Each row of a before or after table is a point. One or more steps were done to the points. Then noise was added and the rows were shuffled. The steps act on columns, c1 being the first. What was done? A step turns or swaps two columns, mirrors them in a line or flattens them onto one, adds a multiple of one to another, or multiplies or shifts one. Angles are multiples of 10 degrees, from the lower column toward the higher: turns from -170 to 170, lines from 10 to 170 but not 90. Use the fewest steps. Two steps may share a column if one is a turn and the other turns, adds or multiplies; they go together, in the order done. Otherwise the lowest column goes first.

Before:
[[-26   5 -18]
 [-21  -9  19]
 [-22  25  48]
 [ 81 -27  31]
 [ -9  18 -10]
 [-23 -40 -36]
 [ 28 -38 -25]
 [-27  20 -36]
 [ 56 -51 -36]
 [-24  -3  56]
 [  2  11 -14]
 [-26  28 -33]]
After (12 x 3):
[[-31 -73  12]
 [ 15 -14  21]
 [ 47 -43 -69]
 [-27  11  -1]
 [-29   4  18]
 [-38  29  18]
 [-28 -84 -60]
 [ 52  36  32]
 [-20 -57 -30]
 [-11  30  10]
 [-36  47  31]
 [ 52  -4  35]]
Steps: turn c1 and c3 by -80 degrees; multiply c2 by 1.6

Before:
[[ 35  -2  69   8]
 [-34 -68 -17 -19]
 [ 40 -15   5   7]
 [ 41  25 -19 -62]
 [-14  25  32   3]
 [-33 -10  -6   0]
 [  2 -46 -18  15]
 [  6  25  24 -83]]
After (8 x 4):
[[  35   20   -5    6]
 [  53   43   55    9]
 [ -31  -18    0  -23]
 [ -32   23    6    4]
 [  14   65   17 -105]
 [  -3   -4  -12   26]
 [  -7   58   37   19]
 [  36   65  -34  -85]]
Steps: turn c1 and c3 by -20 degrees; shift c2 by 40; multiply c4 by 1.3

Before, 11 rows:
[[ -8  -8  29  13 -21 -22]
 [ -8  -4 -15   5  21  40]
 [-18  15 -17 -12  14  -1]
 [ 33   4 -10 -10 -26  37]
 [ 15  17 -11  -7 -10  -3]
 [  1 -23  28  18   5   4]
 [ 25  -9  20  10  28  -8]
 [-12 -22   2   6  32  14]
 [ -5  -5  17 -23  27  35]
 [ 15  31  32  18 -23 -12]
 [ -7  18 -24  20   0  19]]
After, 11 rows:
[[-23   5 -21   5  35  40]
 [ 27 -40  24  19 -22 -37]
 [-13  19  31  17   1  60]
 [  4 -19 -26  17   6  14]
 [-15 -21 -15  11 -23 -65]
 [-19  18   3  -1  20 120]
 [ 29   5  22  -5 -10  -8]
 [ 54 -15 -15   8  28 -27]
 [-34  14  17 -10  13  -2]
 [ -8 -14 -18 -24  28 107]
 [ 68  10   5 -11 -27 109]]
Steps: multiply c1 by 2; turn c2 and c3 by 110 degrees; add 0.3 times c4 to c3; multiply c6 by 3

Before, 10 rows:
[[ 38 -19 -11  -8 -39 -16  20 -10]
 [-13  30  34 -16   1  91  16  28]
 [  7   7 -15   6   1  34 -56 -48]
 [ 24  32  39 -35 -16 -35  40 -16]
 [ 18 -20  69 -49 -24   1  24   5]
 [-29 -34 -49  48  17  17 -48  48]
 [-11 -41   6  17  57  38 -23  26]
 [ 90  -9  24  48  33  17 -61 -46]
 [ 32   8 -24 -61 -19  -9  31 -11]
 [ 60  23  16 -32 -12   0 -36  -9]]
After:
[[ 61  47  13 -53   1  -1  12  17]
 [  6  35  25   8 -22  39  29 -24]
 [ 82  32  39  16 -54  19  31  12]
 [ -8 -24 -36  21 -69  43  34  16]
 [ 31 -11  15 -69  35 -17 -23 -32]
 [ 23 -21  18 -60  32   9  13  64]
 [ 47 -18  18 -23  45 -13   5 -19]
 [ 31  -5  50 -41  25 -36 -49  26]
 [-24   7 -81  57 -26  18  54 -21]
 [ -4   5 -60 -12  10  93 -33  58]]
Steps: add -0.3 times c1 to c4; turn c5 and c7 by -160 degrees; turn c2 and c7 by -50 degrees; add 0.5 times c6 to c8; turn c3 and c8 by 70 degrees

Before (14 x 8):
[[ -8  34  13 -19   2   8  -9 -42]
 [ 35 -21 -26 -13   5  41 -33  13]
 [ 36 -30  -7  43 -26  60 -19 -36]
 [  7  21   6  38 -19  17 -31 -48]
 [ 21 -29  -8  20 -46  56  -7  13]
 [ -8 -19 -55  46 -17   2   9  -4]
 [ 10 -12 -19  53 -10  11  -1 -25]
 [-20  38 -37  35  -5  49  24 -26]
 [-17   6 -10  15  12   1 -54  28]
 [ -1  21 -37  23  -8   3  26  19]
 [ 12   1 -56 -18   7  12  -5  13]
 [ 26 -27 -14  22 -13  11  29  15]
 [ 47  53 -57 -14   0   3 -41  17]
 [ 10  36 -23   3 -50  20  17  -1]]
After (14 x 8):
[[   6   60  -26  -56    3  -29  -28   15]
 [ -42  -74   15   -5    7  -24   -7  -41]
 [ -13    4  -59  -12    8  -27   -9   13]
 [ -65  -62  -20  -26  -47    0   14   -2]
 [   2  -24  -13  -13    9   13  -52   29]
 [ -34  -37  -45  -18    0   23   31   20]
 [  23   69  -19  -25  -10   21   28   14]
 [  20   83  -10 -114  -21   22  -19  -33]
 [  42   28  -56  -31  -15   43    8   -2]
 [  33   70   -5  -98  -51    5   -7   11]
 [ -40  -36    6  -52  -19   32  -32  -49]
 [-126  -68  -59   -3    1  -13  -43   18]
 [   8   25  -19  -47   -5   45    0  -25]
 [ -49  -88  -40  -95   -4   12   20  -28]]
Steps: multiply c2 by 2.5; turn c1 and c2 by 140 degrees; turn c4 and c6 by 110 degrees; multiply c4 by 1.6

Before (13 x 9):
[[-34 -35  16  35  -3 -24  36  53  47]
 [-42   4  18  29  26  17 -69  36   9]
 [ 38 -23 -45  40  -2  40   7   7  22]
 [ 31 -43 -20  19 -82 -19  17  22  18]
 [ 30 -57  38 -10   8  -1   1 -20 -11]
 [-48 -66  -9  19  22  59  19 -39  36]
 [ 27 -38  57 -28 -15 -49 -38 -26  33]
 [ 19  21  62 -16  40  16 -36 -16 -41]
 [ 61  17  18 -30 -52   6 -54  33  39]
 [ 27 -20  61  45  -3  25 -12  51 -37]
 [ -5  -5 -45 -41 -16 -20  28 -24 -32]
 [-37  -9 -43 -22  -9 -56 -16 -60  10]
 [ 20 -44 -18 -46 -14 -55 -84   2  12]]
After, 13 rows:
[[-39 -36  -5 -52  19 -76  18  -2  52]
 [ 33 -19  -2   4  64 -26  52  43 -38]
 [ 33 -50   1   4  39  30  -7 -12 -13]
 [ -7  -8 -16  -2 -43  11 -48 -30 -32]
 [ 21 -47 -14  89 -21 -17 -15 -59  11]
 [ 29 -22  -1 -25 -51  24  37  35  19]
 [ 28 -35 -16  36  61  21 -16 -60  34]
 [-46 -66  24 -32  -7  40   4  47  33]
 [-35 -11 -11  21 -41  20 -15 -70  10]
 [ 33 -46 -86 -25 -22 -13   9 -19  10]
 [-42   7  32  58  13 -46  47  34  12]
 [ 17  21  43  49  58  34   0   4 -38]
 [ 65  19 -57  53  18  -3 -15   3  40]]
Steps: add -0.5 times c1 to c8; turn c6 and c8 by 70 degrees; swap c3 and c5; add 0.3 times c9 to c7; turn c4 and c7 by 110 degrees

Before (14 x 11):
[[-19  31 -10  13 -11   2  20 -29  34 -25   7]
 [ -9 -40  14 -35 -25  61  25  36 -18   6  24]
 [ -3  12  -7  -1 -24 -29 -14  -7 -24 -39 -22]
 [-16 -44 -26 -41   5  61  25 -38  10   3  23]
 [-11 -11   1   6 -31  44  30   4 -50 -31 -67]
 [  0   9  -8 -16  32  59  21  24 -61  37  26]
 [-36  12 -40  11  -1 -29  31   7  -6  47 -24]
 [ 39  -9  23 -15  25  43  15  39   2  43  19]
 [-48 -31  18  37   1  50  23  14  17 -37  -6]
 [ 21 -23  44  12   3  -2  36 -36  -1 -19  23]
 [-48  34   1 -30  -4 -22  23   8  21  14 -62]
 [ 41  12  36  27 -26 -22 -22 -16  20  46 -43]
 [ 27 -23 -27 -51  45  27   1  44 -50 -11  -9]
 [-32   3  37   1 -19 -18 -29 -40   8  38 -53]]
After, 14 rows:
[[  98  -22   13   -8   12  -62    4   40   56   11   20]
 [ -83  -24   35   -5   -9  -11  -35  -41   56   40  -52]
 [  -8    5    4   -8  -18   53  -14    3   29  -11  -21]
 [ -27  -18   -5   -3  -34  -14   35    1    2  -54  -71]
 [   1    5    5  -12   25  -68   21   25  -17  -13   26]
 [ -95   31  -25   16   -1   -5   41    8   43   55  -28]
 [ 104  -10   34   29  -23  -12  -37  -15   69   42  -44]
 [  67    8  -35  -43   32  -13   15   42   -8  -24  -17]
 [-120  -41   -7   41    0  -16   22    9   71  -61   -2]
 [-114   25   20  -27   -9    8   22    9   72   30  -64]
 [ -29  -40  -20  -34  -35  -49   19   35   32  -31   28]
 [  45  -47   16   11    7    8   20  -30   47  -11   21]
 [ -39  -15  -52  -42   17  -47   32  -44   62  -34   16]
 [ -53   25   17   12    0   18   17  -30   81  -23   13]]
Steps: multiply c1 by 2.5; add -0.3 times c3 to c7; turn c2 and c3 by 40 degrees; add -0.3 times c8 to c5; mirror c6 and c10 in the line at 110 degrees; shift c9 by 50
